Rows are points. The last column is the point's height on a tilted bowl or saddle (a function of degree 2), plus a little noise. Along how many of its main directions does it bend up, bend down or stay straight?
(in the rows, 128 means zero)

Points, 15 rows:
[[ 75 116  94 139]
 [144 119 136 148]
 [117 132 129 137]
 [ 82 152 108 134]
 [122 161  71 120]
 [105 159 112 132]
 [119 155 111 133]
 [130  95 140 144]
 [142 155  87 137]
 [108 131 141 143]
 [175 121 199 200]
 [141 103 127 144]
 [100 146 142 148]
 [147 119 122 146]
 [188 108  94 192]]
Directions: 2 up, 0 down, 1 straight

Points, 26 rows:
[[109 123 103 155 112]
 [174 202 138 132  96]
 [139 138 152 117 120]
 [146 146 140 113 124]
 [164 136 153  89 127]
 [ 84 111 138 118 110]
 [131 119 122 153 119]
 [124  98 161 141 100]
 [165  94 168 124 109]
 [111  96 150  96 111]
 [135 147 115 106 121]
 [ 91 138 112 147 103]
 [ 94 147  87 110  96]
 [147 129 108  87 126]
 [ 96  75 157 169  73]
 [121 159 111 138 103]
 [132 170 159 128  96]
 [129 106 152 144 109]
 [151 146 133  88 125]
 [132  67 182  99  71]
 [150  93  99 141 123]
 [141  91 134 119 128]
 [152 122 147 108 129]
 [167 172 113  89 110]
 [132 110 183 131  84]
 [131 193 182 137  62]]
Directions: 0 up, 3 down, 1 straight

Points:
[[113 139 124 103 163 143  81 147 131]
 [119 104 180 145 122 135  69 113 104]
 [177 113 181 140 157 103 108 166 144]
 [115 146 150 110 161  99 183 102  91]
 [161 120 112 111  95 155 185 170  87]
 [106  96 129 101  88  88 131 115 111]
 [103 137 115  51 107  89 162  92 150]
 [111 134 126 126 160 111 151 149 116]
 [101 145 126 145  74  96 134  71  99]
 [133 133  87 121  98 149 118 157 116]
 [116 107 130 126 138  94  87 107 121]
 [110 138 137 149 123 126 163 112 128]
 [170 102 117 141 121 114 159 116 122]
 [122 127 162 145 126  71 120  96  77]
 [117  98  79 132  86 132 164 174  99]
 [126 127 118 150 145 163 116 164 142]
 [136 158  59 115  78 124 108 153 122]
 [123 151 223 170 102 126 142 120  69]
 [146 137  96 171 143  93  91 138 143]
 [108 130 142 149 123  94 102 166 138]
 [ 86 141 137 163 160  86  70 108  87]
 [139 160  87 122 148 118 149 100 120]
 [123 137 134 176 119 129 134 123 114]
 [182 148 162 143  86 127 156 128  60]
 [122 118 134  95 123 148  60 135 137]
 [122 110 179 141 104 139 122 122 122]
 [156 103 123 114 120 116  87 163 164]
 [106 131 143 146 154 149 115 118 130]
 [ 88 178 169 117 126 129 148 135 120]
 [148 149 109 129 159 139 123 167 131]
 [127 121 122  89 152 108 194 121  97]
 [100 110 100 124 108 187 152 140 118]
 [147 115  77 127  91  87  82 121 151]
 [143  64 161 113 129 125 115 169 145]
 [115  89 120  98 137 141  98  83 120]
 [ 93 119 121 131 141 110 130 149 131]
 [126 140 179 103  60 122 137 152  75]
 [109 114 146 112 127 180 156 153 141]
 [173 121 134 127 124 129 137 129 126]
 [129 158  93 128 128  84  83 123 159]
 [153 114  84 115 134 136 135 127 131]
 [156 117  92 105 126 130 151  54 142]
 [139 172 128 148 159 154  84 102  96]
 [136 115 109 112 162 149 142  99 126]
 [ 97 144 140 154 134 126 196 107 139]
 [ 96 161 122 101 124 167  99 137 133]
 [ 99 179 108 101 144 129 146 139 117]
 [128 155 138  88 128 127  99 139 145]
 [135 114  78 130 139 124  97 156 151]
 [152 140 131 156 115 142 161 112 110]
 [125 129 159  71 110 146 125 139 130]
 [ 80 127 103 107 125  78 126 170 119]
 [106 170 120 146 144  95 169 117  94]
 [ 93 109 176 122 100 156 117 168 132]
 [103 149 150  67 118 117 187 138  92]
 [134 107 100 170 178 114  99  81  76]
 [142  96 104 155 114 135 139 104 120]
 [162 147 184 133 191 114 142  83  42]
 [126 167 142 132 176 121 149 122  89]
 [117 131 121 134  90 121 131  40 127]
 [ 85 167 122 148 157  68 157 104  79]]
Directions: 2 up, 4 down, 2 straight

Points (74 x 9):
[[ 96 163 139 127 131 110 127 112 133]
 [140 122 133 116  98 115 162 145 108]
 [ 93 161 165 143 151 135 137 167 162]
 [ 97 127 136 121 133 145  75 174 118]
 [107 103  84 156 148 129  72  63  72]
 [155 126  67 122 142 173 165 166  66]
 [171 135  84 132 107 128 117 125 129]
 [ 94 171  94 107 142 100 122 124 126]
 [130 126 138  93 107 113 107 117 124]
 [112 156 109  73 169 103  87 128 102]
 [160  92 107  76 151 132 100  90 138]
 [101 124 107 120  89 173 114 113 153]
 [124 123 202 160  95 140 167 108 150]
 [165 124 150 139 125 121 156 115  90]
 [155 173  95  64 170 134  97 122 123]
 [120 129 156 195 109 113  73  96  99]
 [123 138  72 100 199 116  98 141 121]
 [129 147 105 123  93 130 167 142 120]
 [146 208 124 140 149 108  90 154 137]
 [140 108 195 127 142 104 120 119  79]
 [123 166 119 108 111 102 118  90 131]
 [115 121 112 120 209 139 170  95 111]
 [105 122 122  94 148 144 191 158  92]
 [123 149 112 131  86 145 111 112 158]
 [126 118 147 144  82 166  96 106 191]
 [108  97 171 112 141  81 126 131  87]
 [ 92  83 108 192 174 211 116 119 211]
 [167 135 152 158 141 137 126 141  98]
 [144 114 177 132  92  92 134 173  87]
 [ 90 105  64 120 187  85 130 105 120]
 [122 146 130 122 101 154 165 163 110]
 [129 122 145 149 187 170 134 101 134]
 [145  85 114  89 130 116 140 155 115]
 [123  82 158 117 140 145  86  77 150]
 [ 84  83 136 125 124 111 132  93 117]
 [141 132 126 139 115 107 170 147 119]
 [ 98 130  91  96 168  90 114  87  86]
 [159 116 125  89  74 110 122 117 147]
 [ 88 145 133 128 138 131 124 109 137]
 [138  98 166 111  87 116 138  75 109]
 [ 91 135 145 143 181 111 123 116 128]
 [125 109  86 128 115 140 141 129 116]
 [113 172 158 146 108 126 142 180 149]
 [154  99  96 132 166 121  96 108 107]
 [ 95 149 162  95 119 118  99  75 123]
 [157 156 145 151 153 140 154 175 103]
 [113 142 170 183 140 118 134 149 149]
 [165 122 115 111 150 163 146 184  72]
 [120 122 143 159 130 119 102 151 118]
 [ 79 122 151 105 134 121 135 146 124]
 [106  79 141 136 122 160 102 139 167]
 [127 149 131 104 116 109 126  83 114]
 [158 170 128 187 138 110 162 124 122]
 [ 94 105 117 151 104 122 144 128 138]
 [107 183 129 127 133 117 121 144 146]
 [114 136 168 122 151 142  97 152 128]
 [ 84 181 129 147 154 131 125 106 159]
 [ 71 200  80 113 169 131 104 128 130]
 [138 139 160  68 102 155 163 159  57]
 [110 113 159 167  96 109 151 154 140]
 [150 105 110 140 109 132  92 150 121]
 [126 119 130 114  90 193  98 161 145]
 [145 129 175  83 156  99 145 106  61]
 [104 126 155 118 113 108 143 165 115]
 [159 143 140 133  76 134 156 134 126]
 [108 135 115 100 122 133 118 126 122]
 [165 168  78 133 130 144 129  76 111]
 [137 140 122 152 112 117 154 150 127]
 [162 120  82 114  98 119 126 121 136]
 [121 129  83 165 186 118 133 115 115]
 [103 132  85 130 144 129 110 109 113]
 [104 129 139 143 131 136  91 115 138]
 [129 143 122 150 153 160  97 165 120]
 [133  97 109 142 138 183 119 164 123]]
Directions: 3 up, 4 down, 1 straight

Points, 69 rows:
[[154 164 139 112 117 154  84 108 128]
 [115 120 161 149 154 101 122 132  91]
 [148  95 126 153 149 181  58 108  93]
 [146 118 135 155 177 144 184 144 113]
 [104 113 118 139  65 148  84 108 109]
 [107 120 109 155 142  91 141  81 117]
 [146 149 101 121 182  81 116 124 112]
 [ 83 112  82 140 124 109 114 133 140]
 [130 117 123 187 106 106 146  88  77]
 [119 141 116 103 158 140 145  57 113]
 [122 149 125  96 160 127 144 171 123]
 [118 148 155 158 157 146  91 114 110]
 [161 109 110 101 127 183 162 125 103]
 [ 89 117 133 170 129 228 122 164  90]
 [139 135 156  86 133 177  79 109 108]
 [144 133 119 135 114 156 116 184 120]
 [187 131 132 155 108 111 139  96  81]
 [100 170 132 115 114 146 123 114 119]
 [138 123 119  87  95 114 141 152 106]
 [ 81 119 128 170 153 137 151 131 115]
 [155 101 117 122 145  78 172 119  94]
 [111 192  90  91  76  77  96 118  72]
 [110  83 162 106 185 148 127  93  83]
 [105 145 103 101 132 119 112 191 124]
 [130 130 135 151 114 140 138 115 118]
 [133 108 169 122 113 177  72 154 134]
 [200  90 124 160 141 108 114 119  70]
 [154 124 119  95 165 100  83 165 117]
 [144 152  80 171 116 114 134 145  96]
 [128  91 122 134 107 168 171 123 101]
 [169 160 123 109 137 150 114 123 111]
 [142  97 137 155  97 126 120  97  96]
 [129 137 138 164 122 127 156 149 103]
 [104 169 156 153  98 102 153 113  77]
 [148 165 140 113 117 118 110 130 113]
 [ 89 156 135 166 140 129 150 136 107]
 [107 117 134 155 192  84 117 143  97]
 [152 110 160 159 147 136 144  95  91]
 [116 121 132 137  73 122  96 139 111]
 [111 104 164 203 146 198 147 106  88]
 [106 110  82 148  81 113  75 116 115]
 [152 133 154 115  74  73 127  90  57]
 [163 120 147 152 102 146 105 163 125]
 [142 153 169 139 103 131 154  77  97]
 [119 110 102 147 111 123 136 115 119]
 [127 146 110 151 167 139 181 133 128]
 [157 154 113  82 169 178 163 128  97]
 [115 119 120  87 133 155 183  89 108]
 [104 110 146 114 152 138 146 117 119]
 [179  99 100 138 157 106 129  88  99]
 [123 128  93 158 102  87 124 124 103]
 [201  99 108 119 155 138 133 147  91]
 [142 138  94 131  86 173 123 134 114]
 [167 165  43 140 145 129  83  86 118]
 [123 126 113 136  97 108 100 126 118]
 [103 161 186 116 141 136 129  94  92]
 [ 88 121 101 118 124 122 147 110 136]
 [137 147 123 159  95 160 146 146 114]
 [ 84 114 154  56 148 137 119 115  82]
 [100 160 109 127 150 137 162 107 134]
 [132 128 124 118  62 124  90 134 118]
 [136  86 144 143 156 147 151 120 107]
 [ 98 114 104 132 117 141 122  62 121]
 [154 152 109 166 136 106 110 176  88]
 [142 117 122 157 133  83 118 155  94]
 [124  95 148 152 137 129 141 146 105]
 [160 150 112 127 150 162 187 107 107]
 [131 134 139 123 109 135 137 105 115]
 [ 84 128 114 135 109 132 144  85 117]]
Directions: 1 up, 5 down, 2 straight

Points (67 x 9):
[[118  74 138  79 157 147 154 127 106]
 [101 114  86 127 110 111 113 148 129]
 [147  64 145 136 148 163 150  69  93]
 [139  98 134 120 154 149 175 117 112]
 [131 142 125 104 151 175 169 105  92]
 [141  89 173 100 127 113 124 122 114]
 [109 120 106 197 129 125 111 137 128]
 [141 118 149 145 150 140 138 130 122]
 [133 117 147 141 109 134 144 175 138]
 [100  83  95 149 147 111  69 123 117]
 [110 107 117 111 159 143  93 160 136]
 [ 91 116 105 112 114 161 134 151 130]
 [144 131 138 119 127 178 161 105 102]
 [137 164  88 118 122 121 115 150 110]
 [161 150 126 125 134 126 129 137 131]
 [130 177 111 195 124 188 135 117  77]
 [121  88 159 128 136 159 124 111 100]
 [ 88 174 132 128  82 129  94 142 127]
 [106 153 135 117 127 127  87 112 100]
 [107  66  88 146  99 150 165 135 100]
 [111 117  83 145 129 143 134 128 108]
 [129 155 136 162 139  89 138 107 106]
 [ 82  84  99 115 120 163 134 170 144]
 [156 192 125 179  58 116 117  91  77]
 [179 117 118 135 114 163 122 132 134]
 [141  77 146 109 132 114 147  91 102]
 [ 66 140 147  89 131 114 131 154 167]
 [129 154 139 146 130 174 169 113  99]
 [124 134  98  97 155 167 129 123  95]
 [149 151 145 131 124  92 160 140 135]
 [119  95 119 135 159  96 124 118 107]
 [145 140 112 133 168 119 183 162 118]
 [159 125 151 103 102 138  70 122 104]
 [171 120 114 184 164 140 155 128 153]
 [133 127 153 112 146 156 135  68  82]
 [ 96 117 102 142 171 183 152 130  79]
 [ 72 126 120 123 106 115 123 155 152]
 [135 146 175 165 177 154  83 173  86]
 [179 118 123 137 149 166 111 125 131]
 [178 148  83 109 114 128 163 127 131]
 [146 166 128 118 113 152 102 191 121]
 [ 81 141 113 171 146 102 142 105  83]
 [111 118 136 151 123 117  99  78  83]
 [201 105 130 110  87 156 144 146 144]
 [155 126 103 157  84 161 148 132 117]
 [120 145 125 132  88 164 115  83  74]
 [151  11 107 111  96 116 140  86  74]
 [ 91 167 113 101  94 131 106 134 126]
 [175 100 188 122 155 105  99 121 108]
 [143 128  82 158 137  74 100 130 105]
 [120 134 129 176 150 159 136 151 115]
 [154 141 105 183 157 158 164 106 127]
 [ 92 148 109 148 167 152 151 119  84]
 [132 150 140  96 124  85 125 125 130]
 [164 125 125 128 108 157 101 188 135]
 [152 149 152 116 153  98 115  87 104]
 [ 97 143 131 141 143 149 134 180 130]
 [149 134 111 145 174 151 111 155 115]
 [ 98 187 162 143 122 196 147 119  71]
 [114 144 123 125 117 141 106 157 132]
 [150 124 170 124 121 107 118 149 131]
 [ 79 102  56 169 110 142 128  73  54]
 [134  88 118 139 139  63 143 124 103]
 [132 154 142 172 119 165 149 154 111]
 [ 91  90  83 150 137 137 125 124 109]
 [133 138 102 157 102 175 135 132 104]
 [147 160 136  79 128 119 134 141 144]]
Directions: 2 up, 5 down, 1 straight

Points (75 x 9):
[[ 97 103 122 114 105  90 111 125 150]
 [122 160 142  87 128 139 117 118 147]
 [ 59  91 158 106 123 141 127 111 157]
 [109 106 137 126  82 149 148 115 113]
 [145 121 149 145 106 113 122 141 137]
 [115 130  98 167 165 140 107 151 165]
 [151  99 150 165 136 107 144 134 143]
 [134  97 143 163  85 121 130 147 122]
 [131 110 130 130  95 142 142 121 128]
 [141  81 158 137 121 140 124  84 134]
 [117 133 117 147 160 102 112 120 143]
 [117  90 104 120 151 135 119 120 165]
 [ 96 110 134  59 162 149 154 167 167]
 [158 135 138 152 119 137  88  96 117]
 [137 148 140 119 137  71  98 210 159]
 [140  86  60 149 140 183 153 116 115]
 [128  90 145 181 125 182 135 163  96]
 [122  96 158 147 143 109 108 152 141]
 [178 132  84 105 111 163 116 103  84]
 [131 127 149 125 120 122 116 146 144]
 [104 107 172 108  92 104 127 131 135]
 [154 103 171 153  81 138 186 151  88]
 [146 132 143 136 153 121  80 118 119]
 [163  92 164 143 142 136 125 121 128]
 [106 197 143 106 135 145 140 163 140]
 [108 122 130 116 110 160 171  92 107]
 [ 91  86 145 141  85  90 120 152 121]
 [165 101  98 123 153 149 170 124 141]
 [163  88 116 135 130  93 118 108 150]
 [ 76 179 160 119 110 142 119 103 147]
 [119 119 105 136 120 132 141 137 143]
 [135 144 112 153  96 134  99 117 137]
 [110 160  87 165 131 187 145 102  92]
 [139 111 131  96 130 159 142 116 131]
 [135  69 110 139 133 131 152 144 168]
 [ 82 115 112 139  96 125  94  60 163]
 [109 115 109 125 131 103  67 158 135]
 [173 103 164 124 136 113 118 109 127]
 [193 104 135 154 154  91 151 173 185]
 [116 126  96 118 130 130 119  72 156]
 [129 125 151  83  54 101 136 162 170]
 [157 102 117  97 105 102 123 113 159]
 [171 154  75 108 146 156  97 151  60]
 [121 100 161 136 167  87 121 178 170]
 [119 102 185 128 142 118 109 129 139]
 [111 100 161 146 212  92 121 113 181]
 [129 138 142  88 195 130  93 121 151]
 [137 121  81 127 165 124 143  87 155]
 [117 150  82 145 116 115 119 182 162]
 [157 130 134 121 111  72 116 127 137]
 [182 166 135 149 159 135 117 142 126]
 [143 111  84 126 145 125 126 154 152]
 [143 143 193 150 134 165 157 132 125]
 [166 180 166  78 110 126 125 118 142]
 [138 182  81 121 132 156 145 112  88]
 [120 155 130 150 140 115 130  88 128]
 [133 154 141 139 151 144 133 101 139]
 [ 95 134  85 165 111 129 145 100 124]
 [141 125 129 129 121  51 116 129 121]
 [134 117  69 120  78  95 157 168 183]
 [121 130 103 108 134 152 108 137 133]
 [140 125 122 133 119 131 144 116 136]
 [119 140 158 108  98 105 119  86 150]
 [131 168 169 107 114 119  64 178 168]
 [152  99 100 129 137 152 121 103 129]
 [133 103 139 147 197  83 188  85 184]
 [151 109 108  98 110  96 120 118 156]
 [107 102 210 151 114 122 171 132  75]
 [108 189 111 166 121 104 145 107  99]
 [169 143 134 125  87 125 157 137 133]
 [ 94 109 129 163 191 138 107  92 187]
 [147 121 123 126 177 193 164 125 128]
 [161 150 158 193 163  92 168 133 149]
 [133  84 124  94  91 154 161 123 127]
 [196 112 119 187 164 134 116 107 113]]
Directions: 3 up, 3 down, 2 straight
